Each row of a before or after table is a point. One or more steps were done to the points. Then noise was added and the rows were shuffled. The steps act on how far a point lies along the listed directions, d1 being the first. What was done? A step turns or swaps two directions, mirrors them in a line or flattens them onto one, adds a multiple of one to another, or multiplies one. Angles are multiples of 10 degrees, from the lower direction toward the higher: turns from -170 to 170, lines from 10 to 170 but not 90. Use the fewest steps. Two steps may share a direction if one is a turn and the other turns, adds or multiplies; they go together, in the order done. Otherwise the lowest direction goes first.

Directions:
(1): [-0.49 -0.29  0.40]
(2): [ 0.47 -0.45  0.25]
(3): [-0.15 -0.45 -0.52]
Before (12 x 3):
[[ 0.51 -0.07  0.47]
 [ 0.03  0.42  0.07]
 [-0.20 -0.26  0.83]
 [ 0.23 -0.13  0.53]
 [ 0.22  0.07 -0.29]
 [ 0.39 -0.42 -0.15]
 [-0.05  0.52 -0.30]
 [-0.31 -0.83  0.19]
 [-0.35  0.41  0.44]
 [-0.13 -0.88  0.18]
 [-0.23 -0.59  0.45]
 [-0.04  0.55  0.37]]
After, 12 rows:
[[ 0.38 -0.51 -0.48]
 [ 0.11  0.25  0.34]
 [-0.03 -0.76 -0.40]
 [ 0.63 -0.26 -0.58]
 [-0.44  0.44  0.17]
 [ 0.52 -0.04  0.25]
 [ 0.03 -0.60  0.15]
 [ 0.72 -0.30 -0.46]
 [-0.59 -0.27 -0.25]
 [-0.61 -0.22  0.08]
 [-0.44  0.05  0.19]
 [ 0.10 -0.56  0.35]]
Steps: turn d1 and d3 by 110 degrees

Directions:
(1): [-0.33  0.24  0.17  0.43 -0.72  0.30  0.53 -0.16]
(2): [-0.21 -0.24  0.61  0.02  0.14  0.41 -0.47 -0.65]
(3): [-0.12 -0.57 -0.34  0.16 -0.42  0.42 -0.49  0.47]
Before, 13 rows:
[[-0.04 -0.21 -0.39  0.53 -0.65  0.39  0.07  0.35]
 [-0.34 -0.53  0.08  0.06 -0.60  0.70 -0.43 -0.08]
 [ 0.04  0.28  0.30  0.00  0.39  0.01  0.23 -0.67]
 [ 0.23 -0.10 -0.29 -0.07 -0.18  0.02 -0.04  0.34]
 [-0.16  0.71  0.01 -0.07  0.05 -0.33  0.58 -0.13]
 [ 0.09  0.16  0.69  0.03  0.20 -0.16  0.12 -0.72]
 [ 0.03  0.28 -0.20  0.08  0.01 -0.20  0.29  0.05]
 [ 0.13 -0.70 -0.48  0.30 -0.33  0.58 -0.41  0.46]
 [-0.20  0.57  0.21  0.27  0.24 -0.09  0.49 -0.08]
 [-0.16 -0.69 -0.40  0.36 -0.63  1.16 -0.79  0.25]
 [-0.04  0.43 -0.01 -0.39  0.33 -0.62  0.38 -0.01]
 [ 0.18  0.23  0.29 -0.20 -0.02 -0.42  0.37  0.11]
 [-0.06  0.17  0.91 -0.13  0.46  0.15 -0.35 -1.53]]
After, 13 rows:
[[ 0.09 -0.42  0.10 -0.17 -0.14 -0.02 -0.37  0.39]
 [ 0.39  0.52  0.27 -0.06  0.57 -0.31  0.64 -0.53]
 [-0.46 -0.10 -0.31  0.73 -1.46  0.71  0.27 -0.02]
 [-0.17 -0.45 -0.41 -0.23 -0.10 -0.04 -0.45  0.56]
 [ 0.01 -0.19 -0.17 -0.03  0.22  0.03 -0.37  0.03]
 [-0.24 -0.40 -0.19 -0.11  0.04  0.33 -0.74  0.20]
 [ 0.20  0.18  0.46 -0.03  0.63 -0.13 -0.05 -0.69]
 [ 0.16  1.04  0.51 -0.04  0.39 -0.07  0.81 -0.99]
 [-0.15 -0.32 -0.29  0.37 -0.43  0.54 -0.08  0.10]
 [-0.30 -0.30  0.00  0.26  0.14  0.44 -0.54  0.23]
 [ 0.33  0.11  0.00 -0.25  0.28 -0.20  0.03 -0.03]
 [-0.18  0.48  0.55 -0.12 -0.11  0.01  0.55 -0.75]
 [-0.14 -0.38  0.01  0.44 -0.76  0.37 -0.07  0.15]]
Steps: swap d1 and d2; multiply d3 by -1
